Each row of a before or after table is a point. One or more steps were done to the points. Then noise was added and the rows were shuffled. The steps act on columns, c1 being the first. What was done? A step turns or swaps two columns, mirrors them in a line or flattens them onto one, adds a multiple of one to another, or multiplies or shifts one. Angles are multiples of 10 degrees, from the lower column toward the higher: turns from -170 to 170, lines from 10 to 170 but not 90. Use the fewest steps. Two steps may share a column if one is a turn and the other turns, adds or multiplies; they go together, in the order done. Otherwise the lowest column goes first.
In the rows, 128 means zero.

Before, 14 rows:
[[ 62 132  13]
 [154 171  74]
 [120 110  69]
 [200 149  88]
 [139  84 153]
 [146 117 152]
 [148  74 100]
 [206 123 101]
 [117  60  65]
 [141 123  56]
 [226 139  65]
 [115 102 158]
 [170 173 130]
 [113  45 112]]
After:
[[148 171 132]
 [134  84 130]
 [110 136 124]
 [133 184 132]
 [178 105 147]
 [ 33 122  88]
 [150 144 138]
 [125 154 128]
 [ 96 191 122]
 [197 117 157]
 [109 208 124]
 [102 148 117]
 [164  81 144]
 [190 132 151]]
Steps: flatten c1 and c3 onto the line at 20 degrees; multiply c2 by -1

Before:
[[ 89 184 172  88  73 100 159 149]
 [ 82 192 183  69 124 134 162 145]
 [148 185 103 139 111 142 152 158]
 [163 133 135 164 159 117 133 119]
 [125 165 119 121 152  94 151  83]
 [142 153 113 145 176 142 193 106]
 [140 161 132 158 157 150 132  68]
 [111 219 182 116 134  95 155 137]
 [152 122 125 166 138 110 135 113]
 [145 196 111  91 145 151 148 153]
 [179 135 120 139 174 155 170  79]
 [123 144 154 128 120  69  99 146]
 [194 196 131 100  82 114 138 177]]
After:
[[140 120 119 169 130  73 150 101]
 [130 132  97 157  95 122 141  10]
 [138 167 171 100  69 142 193 226]
 [148 130 116  92  58 186 145 172]
 [158 204 102 116  58 106 112 143]
 [171 108  84 139 117 141 178  32]
 [131 124  98 163 121  80 162 112]
 [151 122 108 126  88 102 126  36]
 [193 108  86 144  92 124 141  82]
 [100 161 125 128 123  67 123 166]
 [151 129 154 141  66 131 146 188]
 [156 204 165  90  97 139  87 173]
 [158 202 114  69  89 192  82 159]]
Steps: swap c1 and c7; turn c3 and c5 by 110 degrees; turn c2 and c5 by -70 degrees; add -1 times c4 to c6; multiply c8 by 2

Before (11 x 14):
[[119  86 102 136 171 147 137 147 106  51 137 128 141  94]
 [188 115  47  80 208  43 137 159  66 126 161 160 142 140]
 [184 107 125 130 192  62 159 131 183  58  91 119 177  94]
 [173 101 150 160 188 100 123 170 197 106 106  76  90  89]
 [133 130 107 134 231  41 118  89 101  84 164 154 118 136]
 [ 52 156 179  41  95 132 166 104 171 112 122  53  99  70]
 [ 78 184 175  57 144 224 147 109 172 124 111  92 139 127]
 [ 48 180 222  70 117 155 121 120 110 156 107  67 168  73]
 [ 36 130 161 104 145 155 184 107 158 161 164  62 173 114]
 [161 110 153 147 157 115 190  94 142 124  65 101  98  81]
 [224 107  73 100 185  64  94  75  78 106 198 122 154 113]]
After, 11 rows:
[[121  86 147 137 134 146 135 142 102  52 107 128 146 132]
 [202 184 134  69  94 149 118 134 110 154  81  62  25 101]
 [ 52 114 162  79 184  44 134 136  63 126 143 162 192 172]
 [116 134 128 134 191  44 127  76 101  88 123 154 154 180]
 [ 38 111 170  99 149  65 132  48  78 109 182 120 177 150]
 [185 181 124  56 133 222 116 124 171 118 108  97  80 131]
 [172 120 162 100 130 159 128  89 155 160  41  59  79 128]
 [ 97 110  90 156 140  97 139 170 197 108 163  80 117 140]
 [114 104 174 118 148  62 134 146 179  62 190 113 112 142]
 [194 149  86  41  80 133 127 111 174 111  79  52  90  86]
 [162 104  92 144 124 112 128 125 142 122 195 100 116 118]]
Steps: turn c8 and c11 by 30 degrees; turn c1 and c11 by 130 degrees; flatten c2 and c7 onto the line at 170 degrees; turn c3 and c13 by -110 degrees; flatten c5 and c14 onto the line at 40 degrees

Before, 13 rows:
[[107 146  96 108 146 170 136 120 127 145 145  91 103  94 113  47 137 120
   97 127 123 102 125 144]
 [139 143 149  70 132 185 121 152 140 135 126 114 106  97 154 119  99  88
  114 110 111 125 125 103]
 [124 160 109 109 128 169 135 123 117  77 135 126 119 131 178 123 165 166
   84 149 120 139 133 115]
 [103 122 134 112 122 115 142 127 135 124 158 136 139 133 126 134  97 154
  143 134 103 122 155  88]
 [108 107 153  91 150 140 126 102 116 157 153 146  92 159 129 107 127 128
  119 150  87  55 104 100]
 [133 128 145 110 162 129  96 163 133 163 162 152 131  80 152 115  95 112
   97 113 121 156 140 147]
 [111 148 129 116 120 137 173 124 139 103 142  98 143 148 163 122  88 140
  132 121 137  77 180 139]
 [109 131 109 107 137 115 138 119 109 141 112 121 113 129 149 125 130 159
  158 228 106 158 139 123]
 [135 128 160 158  65 111 160 134 121 110 131 133 111 113 168 141 115 166
  163 170 120 128 121 148]
 [ 81 127 154 116 102 179 129 138 153 149 138  56 143 140 177 163 146 149
   76 122 123 138  91 135]
 [116 119 134 135 132 122 142 123 100 108 176 149 160 152 141 170 108 126
  132  95  87 125 105 123]
 [ 82  87 112  97 148 124 175  82  91  87 107 142 104 112 138 126 138 139
  137 131 107 122 126 102]
 [115 161  90 142 141 128 136 169 111 133 138 156 142 149 150 111 120 149
  132 107 103  86 161 111]]
After:
[[120  87 159 160 130 118 172  83  93  85 106 142 152  80 127 125 136 143
   72 130 108 122 126 102]
 [151 162 241 122 129 124 135 169 112 133 139 155 139 117 153 111 121 108
  141 105 104 126 164 112]
 [133 130 108 158 133 113 138 120 109 143 111 121 162 109 141 125 129 125
  179 228 103  94 139 123]
 [153 119 126 128 128 121 142 123 100 107 175 149 110 119 144 170 108 101
  103  95  89 136 106 125]
 [151 148 206 151 125 139 174 126 137 103 143  98 132 115 156 120  88 110
   96 122 138 161 180 138]
 [ 98 145 211 140 117 161 135 122 127 145 145  91 133 100 106  48 137 155
  121 129 123 121 125 145]
 [ 80 128  63 155 132 119  96 162 132 164 160 154 114 124 146 113  97 135
  149 113 121 123 143 148]
 [162 109 209 163 128 130 125 104 118 158 152 144 141 116 116 107 124 159
  165 149  87 192 104  99]
 [113 127  84 114 127 134 161 135 121 110 132 132 170 132 174 141 117 125
  137 171 122 153 120 149]
 [138 123 131 142 131 117 141 126 138 124 157 135 144 104 121 134  97 104
  136 134 104 134 154  89]
 [149 128  78 156 108 180 129 137 153 149 136  58 138  85 169 163 146 104
  108 121 124 143  92 134]
 [ 96 143 108 194 109 177 120 153 139 135 127 112 104 133 133 119  98 167
  126 110 112 145 124 105]
 [132 158 134 163 114 166 136 123 116  77 135 126 164 124 167 124 165 118
    7 149 120 106 133 116]]
Steps: mirror c1 and c14 in the line at 50 degrees; turn c3 and c22 by 130 degrees; multiply c3 by 2; mirror c4 and c15 in the line at 80 degrees; flatten c5 and c6 onto the line at 110 degrees; add 1.5 times c10 to c19; turn c13 and c18 by -120 degrees

Before (12 x 64):
[[187  97 125 147 134 110 118 169  96 129 123 148 143 143 108 150 191 141
  159 219 122 101 146 160 138 117 118 144 153 209 209 121 154 153 156 129
  154 151 103 128 135  96 118 157 118 146 148 128 113  84 126 128  96 128
  156 114 139 159 116 145 110 146 116  99]
 [104 104 125 148 163 120 121 104  55 140 141 152 104 158 120 118 156  89
   92 121 122 167 123 142 129 180 106 140 141  82 130 124 164 112 144 141
  147 111 106  92 116 103 144 146 135 126 138 117 134 143  64 136 130 145
  151 129 136 134 132 106 126 161 142 154]
 [106  97 122 125 143  92 121 168 106 130 143 159 117 110 134  93 113 157
  141 120 125 154 133  82 162 136 121 134 147  82 137 138 165 186 142 116
  145 140 137 139  93 170 100 131 115  95 105 114 151  98 119  90 104 124
  149 116 132 156 132 165 134 130 166  90]
 [124 137 146 140 239 147 133 171 134 175 127 132 107 118 110 161 129 180
  127 111 125  86 124  81 134 124 119 139 150 126 125 125 152  90 171 125
  148 147 118 135 188 145 104 148 108 136  87 145 133 172  96 103  90 202
  141 117 131 150 140 134 141 147 122  97]
 [115 111 162 128 122  87 199  56 135 133 142 115 169 168 137 133 120 171
  156 138 142 136 174 144 122 140 141 130 130 117 115 125 163  96 161 121
  150 127 148 127 103 129  99 137  99  93 138 120 162 123 113  95 120 162
  139 124 169  92 116 118 160  35 116 135]
 [126 144 127 142 123 208 154 169 126 131 149  88 120 110 126 149 174 172
  153 103 117 155 140 108 166 139 136 143 122  88 147 125  64 102 157 130
  111 133  97 147  97 169 114 140 138 141  95 140 161 125  19 107 218 124
  153 111 128 159 118 203 165 160 121  87]
 [103  93 184 126 160  91 140 133 131 150  85 150  96 125 121 156 122 163
  170 101 124 162 126 118 123 133 135 142 106  79 134 112 151 220 133 114
  143  91 149 144 173  78 176 142 122 144 152 143 158 101 104 112  99 130
   63 141 138  90 126 115 177 149 118 115]
 [128  97 160 126 133 101 125 151  59 220 130 150 123 103 102  98 111 144
   44 104 128 143 156  98 134 113 124 121 140  97 152 134 156 114 137 121
   22 149 141 135  98 177 121 143 131 113 102 142 115  99 105 115  99 132
   86 139 153 144 122 110 113 143 121 108]
 [106 159 122 173 125  87 175 156 115 136 152 154 129 112 128 104 115 162
  159 153 239 157 162 108 122 151 106 139 142  95 117 115  93 174 140 118
  133 145 115 122 105 153 140 126 143  70 148 143  18 151 126 129  97 142
   59 137 122 145 155 105 113 103 121  91]
 [109 120 145 126 131 104 142 103  94 140 136 160  95 167 106 109 129 145
  136 137 134  90 124  94 143 118 157 147 122  88 112 125 148 119 184 182
  138 111 146 139 116 173 112 130 119 110 149 146 161  94 131 125  98 133
   49 144 124 158 162 151 136 107 154  91]
 [119  99 127 174 126 104 107  72 128 149 123 157 123 105 108 135 117 182
  169 104 130 165 127 112 138 124 112 145 118  84 120 124 111  93 126 149
  146 148 150 137 136 152 132  99 107 148 123 128 151 101 116  93 132 128
   96 138 158 149 118 136 107 158 175 202]
 [107  99 163 133 151 161 129 127 137 145 117 155 190 165 102 104 178 153
  121 137 162 100 150  85 124 118 141 125 131 170 140 138 159  95 141 115
  138 152  84 109  99 166 114 100 136 127 111 120 162 133 125 111  99 128
  142 124 135  40 120 121 113 158 111 101]]
After (12 x 64):
[[188  99 126 146 136 114 120 174 100 131 123 146 130 141 112 147 189 142
  158 220 122 102 152 158 139 121 118 156 158 214 148 120 152 153 156 129
  151 211 102 127 135  78 120 160 118 146 146 131 113  84 107 132  92 126
  146 116 139 159 115 147 109 145 140 102]
 [118 113 164 131 121  84 196  54 139 129 145 118 108 165 138 134 117 170
  151 137 139 136 176 147 124 139 141 127 132 119 131 126 161  96 163 120
  153 117 145 130 109 133 100 135 100  88 137 124 161 120 109  98 118 164
  126 124 173  94 112 115 158  29 166 140]
 [124 143 127 142 118 206 157 171 126 134 146  89 142 115 128 151 173 172
  151 105 114 156 138 111 169 141 135 125 119  85 137 128  63 104 160 132
  111 144  95 148  99 238 114 141 138 143  97 139 158 124  34 104 218 127
   75 114 129 161 113 207 166 160 125  86]
 [103 161 123 172 127  88 173 150 119 139 149 149 133 114 131 101 120 163
  154 156 240 152 161 107 123 151 107 129 147  98 144 107  90 174 140 115
  135 117 120 123 105 198 138 124 142  69 145 140  17 155 172 125  92 142
   76 138 124 148 160 104 112 103 132  94]
 [ 95  98 186 126 162  92 139 132 135 151  86 150 161 125 118 153 120 161
  172  99 124 159 127 120 123 135 131 167  99  75  92 114 151 220 136 114
  145 140 152 146 173  33 178 143 120 145 153 147 159 103 154 108 103 133
   62 142 138  89 127 117 174 150 106 116]
 [126 138 148 132 233 146 128 172 130 176 128 133 148 121 108 161 130 178
  130 114 129  86 119  86 134 121 118 129 159 124 141 131 147  87 173 122
  148 120 119 137 188 185 101 150 106 136  86 141 135 172  95 103  90 202
  119 120 133 147 142 135 134 151 113  99]
 [107 103 120 127 141  87 119 163 102 131 139 161 105 108 133  96 117 163
  139 119 126 159 133  79 160 135 121 108 159  84 138 136 165 186 146 114
  147 138 139 139  93 228 102 130 118  99  96 116 152 103 108  90 108 117
  137 119 130 161 132 168 135 129  92  94]
 [107 120 145 128 132 101 143 109  93 136 134 163 125 168 100 108 129 148
  133 136 135  93 125  95 142 118 155 124 118  90 111 121 149 119 184 181
  137 114 142 140 116 250 109 131 115 108 152 142 164  89 182 122  97 133
   69 144 126 160 157 154 138 109  82  91]
 [104 103 124 152 159 119 121 102  52 135 137 152 131 161 121 120 156  89
   90 116 120 173 127 140 129 180 107 151 143  80 108 127 162 111 144 143
  146 128 105  90 114  90 143 145 136 128 140 118 133 147  64 134 133 147
  104 130 133 134 136 105 130 161 101 157]
 [103  95 160 134 152 160 127 122 138 145 122 155  99 163  99 104 170 151
  122 138 164 101 146  89 124 117 142 105 134 172 150 142 155  93 137 111
  137 139  79 111 100 205 115  95 141 130 110 117 163 130 117 110  95 133
  136 120 131  40 121 123 108 162 188  99]
 [124 101 160 129 137 100 122 149  59 222 128 152 142 103 102 100 106 142
   41 102 133 142 152  99 136 118 124  98 145  98 149 130 158 112 138 122
   23 148 140 132  99 227 123 140 131 118 108 144 109 103 136 121  95 127
   79 137 155 142 122 110 116 141 131 109]
 [116 100 126 174 124 104 108  69 130 148 123 155  94 101 104 133 112 179
  168  97 129 163 124 116 142 124 108 130 113  85 150 126 111  94 123 148
  151 122 153 133 135 199 139  96 109 146 118 124 150 102 138  92 133 123
   95 136 156 152 117 133 110 155  92 204]]
Steps: turn c13 and c63 by 130 degrees; turn c28 and c42 by 30 degrees; multiply c42 by 2.5; multiply c29 by 1.3; swap c31 and c38; turn c51 and c55 by 40 degrees

Before, 9 rows:
[[122  76 179 176  92 162 147 136  70 103 119  93 140 171  78 153 112 158
  142 167 147 182 129 117 107 102  95  72 170 137 170 156  76 160 160  49
  124  81 168 154 165 155 152 114 107  95 168 119  86 135 136 145 141 143
   88 145 142 117 122 123  97 144  73 135]
 [164 118 106 130 158 114 148  92 124 125  84 103 160 122 114 176 147  89
   85 125 186 129 111  88 107  98  90 156 165  81 166 118  83 141 118 125
  126 159  96  88  74 119 190 134 106  96 195 120 132 165 155 129 111  94
  158 117 120 106 136  97 119 147  98 137]
 [ 98 115 153  90  99 141 158  73  84 143 189 103 176  91  78 191 175 127
  149 167 145 136 187 147  97 156 126 116 141 103 118  68 160 181 117 118
  165 110 163  76 125 150 121 157 106 140 138  83 113 184 100 145 103  84
  138 166 114 128 164 100 127  78 165 147]
 [ 96 118  75  82 158 123  85 118 123 114  84 138 107  85  74 176 181  83
   84 120 181 122  91 149 138 168 166 119 189 122 104  76  75 126 174 102
  138  76 140  94 180 109 134 161 109 138 149 142 164 102 156 169 107  79
  102 119  73 139 141 185 115 136  94 185]
 [116 151 103 158  87 141  98  93 154  93 100 142 171 106 141 146 105 173
  104 147 135 148 135 145 168 113 108 154 143 139 124 113 153 193 144  83
  127  91 137 134 143 119 128  89 132 147 189 104  75 118 163 110 152  88
  116 123  78 142 155 163 124  86 109 103]
 [ 97 125 141 157 149  84 101 160  84 155  89 146 119 130 159  99 151 104
   68 103  92 116 107  58 145  89 159 105 112 139 140 112 140 141 145  48
  174  68  94  66 150 152 158  97 153 113 103  71 145 177  92  91 138  72
  120 114 133 148 113  84 152  87  97 128]
 [104 114 154 142  97 137  97 166 154 161 155 180 141 140 104 117 132 136
   46 118 107 101 188 108  90 171  96 123 130  51 137  89 170 111 117 124
   96 117 100 126  79 168 128 164 181 106 156  85 176 129 158 170 163 141
  144 191  64  94 109 136 111 128 162 129]
 [151  89 124 154 158 130 176  69 169 185 168 173 106 119 163  97 157  94
  135 128 127  99 103 145 137 131 126 127 148 112  83 122 168 102 114 118
  147 162 110 121 127  97 148 144 170 160 136 121 151 172 124 123  90  97
  173 122  48  99  66  89  61 127  96 173]
 [109 154 100  96 121 123 109 138 107 104 187 133 139 157  73 185 101 128
  145 104 175 136 135  91 174 135 160 175 212  78 120  89 156 102 133  81
  184 148 132 130  93 116 136 137 172 136 111 140 101 132 164 116 124 131
  152 195 141 106 123 124 135 117 162 128]]
After, 9 rows:
[[182 153 103 156  85 137  96  93 151  88  96 143 173 106 142 147 105 172
  102 146 136 147 144 144 170 112 108 155 145 145 124 113 151 192 143  84
   77 139 137 130 167 119 126  87 129 146 187 103  71 119 165 112 151  90
  117 123  77 146 156 166 124  87 107 107]
 [ 99 113 155 141  96 136  98 166 153 158 157 181 142 142 103 118 134 134
   46 116 104 101 245 109  91 174  96 121 129  51 134  87 171 104 114 127
   46 169  98 108 113 165 128 164 183 105 156  88 178 132 157 117 163 142
  143 191  66  91 107 141 114 128 158 125]
 [148  91 123 156 158 131 174  68 171 188 169 174 105 119 160 101 159  92
  136 128 126 101  79 143 135 134 121 131 148 110  82 122 166  99 113 120
   94 109 111 131  96 100 147 146 169 162 138 119 149 173 123 146  91  99
  170 122  49  99  64  90  61 127  98 173]
 [122 154 100  95 123 123 107 140 109 106 187 134 136 158  69 185 101 128
  146 105 174 137 147  90 176 133 160 175 208  78 118  88 156 100 131  86
  132 137 132 109  94 114 137 136 174 138 109 138 102 131 169 103 122 133
  153 197 142 102 126 123 135 114 163 127]
 [ 93 117  75  82 159 122  85 119 121 112  82 139 108  84  73 175 181  82
   82 121 180 121  54 148 140 169 167 120 188 123 106  77  76 127 175 100
   86 140 138 185 187 106 132 160 110 138 151 142 167 103 155 110 105  80
  106 121  76 140 138 187 115 136  99 185]
 [187 115 109 133 159 115 146  94 125 125  84 104 158 122 112 177 147  92
   86 122 189 126  93  88 108 101  93 154 165  83 164 116  79 141 115 128
   77 162  95 135  64 120 188 132 105  95 195 120 131 165 153 162 110  93
  159 115 122 108 133  94 116 148 102 136]
 [114 117 155  90  97 141 157  74  84 141 186 103 178  90  82 193 179 126
  151 166 146 137 248 146  99 151 122 116 139 103 119  71 158 180 117 120
  115 161 163 176 124 149 122 157 106 140 135  81 116 184 101 107 102  83
  134 162 116 131 166  96 129  77 164 146]
 [137  74 184 180  93 164 146 138  70 102 121  94 139 171  77 156 111 160
  141 165 146 182 128 117 109 102  93  73 171 140 173 157  79 163 161  53
   74 124 170 122 192 155 152 116 106  97 168 118  86 135 135 127 143 143
   88 144 143 119 121 125  98 142  77 138]
 [130 126 142 158 152  82  99 161  85 154  89 145 119 128 160  98 152 106
   69 103  90 117  87  59 148  91 159 108 109 141 140 110 139 140 146  45
  122 176  94 196 167 149 157  96 153 113 102  72 146 178  89  88 132  70
  120 114 138 147 111  83 153  88 103 133]]
Steps: turn c1 and c52 by 70 degrees; add 0.7 times c47 to c1; multiply c23 by 2; shift c37 by -50; turn c40 and c41 by -150 degrees; turn c38 and c41 by -130 degrees
